Every row gives one point. Any point is a mix of the corners, with weights that add up to 1. It lies inside the corners' shape when no weight is negative. Is each point inside? If not, which corners have a negative weight?
In the rows, 128 means zero.

Corners:
(1): [113 202]
(2): [153 119]
(3): [120 100]
Points:
[115 191] => inside
[132 159] => inside
[140  89] => outside (1)
[146 130] => inside
[106 122] => outside (2)
[136 167] => outside (3)
[129 113] => inside

Corners:
(1): [154 163 134 186 101 118 141  99 118 186 134]
(2): [175  96 143 161 119  83 117 121 132 203 111]
(3): [166 137 108  70 107 161 140 186 121 168 101]
(4): [149 126 115  99 169 135 116  86 135  67 171]
(5): [141 152 140  95 141 140 166 212 111 138 155]
(6): [ 94 162 135 100 194 115 134  82 158 103 121]
(7): [119 141 110 118 143 149 159 128 192  80 155]
(8): [105  94 180 169 128 134 138  92 113 167 116]
(9): [144 158  79  90 137 151  72 212 135 134 161]
(10): [126  97 165 114  85 109 125  77 135 205 144]
(11): [113 123 106 166  88  85 178 103 107 153 103]
(12): [121 174 154 101 140 118 111  98 172  40 136]
Points:
[118 156 128 114 148 160 171 146 141  86 131] => outside (2, 9, 10)
[136 125 139 127 132 128 134 123 128 145 129] => inside
[145 143 114  92 133 143 121 163 143 100 139] => outside (1, 6, 10)
[137 134 110 127 113 116 155 146 124 174 117] => outside (4, 8, 12)
[127 143 127 136 117 123 150 122 123 140 130] => outside (2)
[144 141 107 116 117 126 141 149 141 127 143] => outside (6, 8)

Corners:
(1): [104 148  61 145 100 108 149 120 124 124 129 117 108 155 185 157 179 169
 153 116]
(2): [155 129 155  79 171 148 155 153 135 154 214 106  77 202 123 101 113 162
 112 137]
(3): [158 117 164 129 144  88 158  74 105  98 143 161 100 105 119 163  84  65
 133 106]
(4): [111 107  73 140 149 175  93 130 158 150 106 135 136 102 100 116  54 104
 136 103]
(5): [ 78 139 149  87 119  79 169 148 112 115  99 121 108 166 151 111  77 199
 144  86]
(6): [135 145 104 158 115  92 108 168 170 139 128 107 143 149 187 128  85 146
  67 153]
(7): [144 113 131 159  95 107 127 101 154 184 121 112 112  92  90 108  96 144
 110 150]
(8): [129 128 127 116 108 138 129 120 170 180 122 125  96  83 161 157 105 123
  96  86]
(9): [189 157 100 132 120 130 145  94 172 205 157 140 145  94 159 126 131  98
 153 103]
(10): [ 88 101 148 155  98 141 169 116 154  97 192  55  78 110 116 104 138 113
 110  72]
(11): [125 176 160 153  99 137  88  99 124 117 192  32  97 156 171 177 157 129
  59 105]
(12): [133 100 160 115  96 125 136 163 126 114 128  79 126 106 155 153  39 189
 119 103]
(13): [126 137 126 108 148  82 132  65 146  91 166 145 137 117  90 142  96 176
 108 169]
(14): [100 136  77 139 147 101 142 108  95 140 136  94 124  66 165 129 157 124
 135 120]
(15): [110  45 132 104 128  74 139 139 145 141 102  90 157 168 143 161 136  55
 158 136]
(16): [157 133  78 123 116  92  90 123 156  91  97 105 116  72 106 127 137 119
 110  99]
(17): [112 192  63 118 108 110 172 137  95 117 163 109 148 119 137 163  89 172
 116 118]
(18): [134 168 113  89 123 194 146  90 151  78 147  89  60 130 128 115  68 147
 117 126]
(19): [115 151 141  95  85 110 144 102 136 118  58 197 162 120 136  93 149 155
 160 131]
(20): [109 159 108 125 126 108 115 159 152 170 187 128 102 151 176 159 153  71
 172 153]
(21): [ 83 128 107 128 151 157 166 168 209 148  70  98 114 162 105 118 158 113
 184 105]
Points:
[122 133 113 121 124 121 139 116 137 132 132 112 116 115 134 132 117 127
 134 114] => outside (6)
[135 126 123 134 146 129 149  86 141 136 155  96  98  99  99 131 112  95
 112  97] => outside (1, 6, 12, 19, 20)
[125 143 124 123 118 133 136 125 153 131 139 112 108 134 132 133 105 145
 124 117] => outside (14, 15)
[135 170 143 109 138 133 158  99 142 132 205 112 113 154 164 155 163  96
 117 141] => outside (1, 4, 5, 7, 12, 16)
[ 76 127 121 140 121 108 139 113 115  83  85  99 136 146 126 143  93 163
 125 137] => outside (2, 8, 9, 10, 16, 20)
[115 150 105 111 120 116 141 137 142 122 142  99 116 140 161 132 136 156
 123 117] => outside (3, 4, 7)
[131 142 113 137 123 142 126 109 154 136 143 115 107 105 132 121 122 129
 123 118] => outside (5, 15, 17)
[121 130 119 122 127 106 135 111 143 119 142 114 122 125 131 137 113 140
 120 131] => inside

Corners:
(1): [108 177 141 166 121 158  85  66 125 133 167 120 106  85 114  70 113 181
 131  91]
(2): [ 91 138 109 111 144 155 148 105 145  68 157 122 182 122  92 145 103 135
 121 114]
(3): [169  84  82 131 168  72 182 117 116  79  74 129 124 113 110 146 128  75
 166 172]
(4): [145 148  92 143 110 111  88  94  72  99 117  90 149 154 129 172 107 120
 154  58]
(5): [160 131 117  98  92 139 135  90  64 112  79 149  91 183 132  96 143 112
 142  71]
(6): [105 156 128  83 152  89 161  84 171 103  90 106 114 130 116 109 154 207
 103 164]
(7): [146 179 126 138 140 189  69 102  85 155 169 130 101 150 140 124 164 202
  50 112]
(8): [ 93 139 146 164 169  93 168 137 147 123 116 133 173 107 116 151 162  86
 112 108]
(9): [ 59 104 117 108 156 126 131 102 151 112 135 120 179 100 126 157 138  85
 143 136]
(10): [148 188  53 103 136 202  70 140 109 132 135 103 156 157  81 166 122  89
 174  93]
(11): [179 138 172 191 103 124  96 147 115  61 157 152  87 162 174 106 116 136
  74  92]
(12): [118  89 136 102  80 202 127 144  82 155 105 104  86 170 156 125 160 147
 115 137]
(13): [113 102 135 135 157 140 104 103 165 142 168 133 143 134  84 128 131 163
 125  86]
(14): [ 98 110 119 169 131 178 178 129 169 167 109 112 146 162 166 128  74  80
 182 194]
(15): [ 86  85  85  88 117 134 119 131 122 158 135 136 103 157 123 148  65  85
 161 129]
(16): [133 124 110 133 119  94 130 133 163 130 119  88 132 154 155  80 113  87
 106  83]
(17): [182 132 164 111 161  89 178 150 173 165  89 159 110 127 149  97 160 154
 122  91]
(18): [ 69 179 136  89 146 114  58 117  73  89 116  93 176 114 118 119 109 110
 112 149]
(19): [132  86 125 129  89 162 103 118 106 156 153 134 140 134 113 118 132 129
 155 143]
(20): [123 107  80 154 115 182 108 100 160 184 102 167 146 150 165 135  94 196
  95 138]
(21): [163 163 144 107 112 144  98 107  93 149 124  93  78 190 119 137 126 102
  87 118]
Points:
[138 168 152 117 121 142  98 121 121 111 142 116  93 160 134  86 120 152
  96  97] => outside (3, 4, 8, 9, 19, 20)
[125 135 124 128 130 147 119 117 117 132 129 122 127 143 126 130 136 134
 114 115] => inside
[110 137 121 132 127 117 113 101 110 103 126 116 139 133 130 127 110 119
 120 129] => outside (10, 12, 13, 17)
[133 141 139 133 138 122 131 126 124 111 111 118 123 136 140 115 149 131
 117 115] => outside (2, 15, 19, 20, 21)
[128 125 115 131 126 141 113 119 124 135 135 124 123 141 126 129 114 134
 125 125] => outside (5, 9)
[104 132 126 111 122 133 135 111 129 136 108 120 141 137 136 119 119 129
 128 126] => outside (3, 7, 10, 11, 13)
